Each row is a point. Before rounding, the points of a table are all equally far from one centre. They may lie mostly on one side of it. Write the centre, to within rounding.

Points (10 x 3):
[[ 18  20  17]
 [ 13   4 -11]
 [ 13   9  26]
 [ 41  30 -12]
 [ 39 -14  60]
 [ 15   8 -11]
 [ 17   4  39]
 [ 18  18  25]
 [ 49  34  31]
 [ 51  34  31]]
Centre: [ 57 -14  11]

Points:
[[  3 -18  21   7 -37 -37]
 [ -5  -6 -16  47 -46 -33]
 [ 29  26 -13  14 -11 -18]
 [  5  -5  -4  48 -42 -19]
 [ 21  13  14  -9 -24  -9]
 [  8 -26   7  -2   2 -60]
 [ 12   9   5  16 -44 -23]
 [ -1 -24  10  23 -20 -56]
 [  0   6 -35  -2 -52 -43]
 [ 29  20  -6  28 -10 -11]
 [ 23  13 -14  33 -31 -24]
 [ 26  16  -4  16 -10 -36]
 [ 30 -14  -6  28 -42 -14]]
Centre: [-17 -21 -28   4  -4  -6]

Points (18 x 11):
[[  6  -6   3 -30  34 -31   7 -35   9   6 -19]
 [  9  -6 -28 -37  19   8   8 -19   1   4   5]
 [ 41 -32  -3 -26   0  -6  18 -14  -6  -8 -25]
 [ 28  -5 -39  12  34 -10  16 -30   2  15 -43]
 [  4 -32  -4   2   1 -18  10 -35   2   7  -4]
 [ 21  -4  -7 -12  -4   4  14 -59 -10  -8 -16]
 [ 44 -19  -1  -8   2 -28  -9 -29  24   2 -38]
 [ 22 -32 -28 -10   6   0   9 -37   9  23 -28]
 [ 41  -5  -2 -21 -26 -20 -13  -8  17  -5 -49]
 [ 30   3 -13  -7  -5  13   8 -60  14  12 -35]
 [ 45   7 -12 -27   7  -7   5 -46 -17   8 -37]
 [ -2  -9  -9 -31 -11  19  20 -44   4   5 -24]
 [ -3  -4 -11 -17 -20  -7  33 -22  15 -12 -29]
 [ 42 -14 -24 -14  20 -18  10 -27  15   0 -16]
 [ 20 -30  -3  -3  34  -6  13 -51   5   3 -35]
 [ 17 -10  18   4  12 -26  19 -17  14  16   0]
 [ 30 -11 -16  -8  -1 -23  10 -26  28  15 -53]
 [ 35   2 -19 -23  -1 -21  18 -26 -21   9 -25]]
Centre: [  9   5   2   0  14   9  -9  -8  -1  -1 -36]
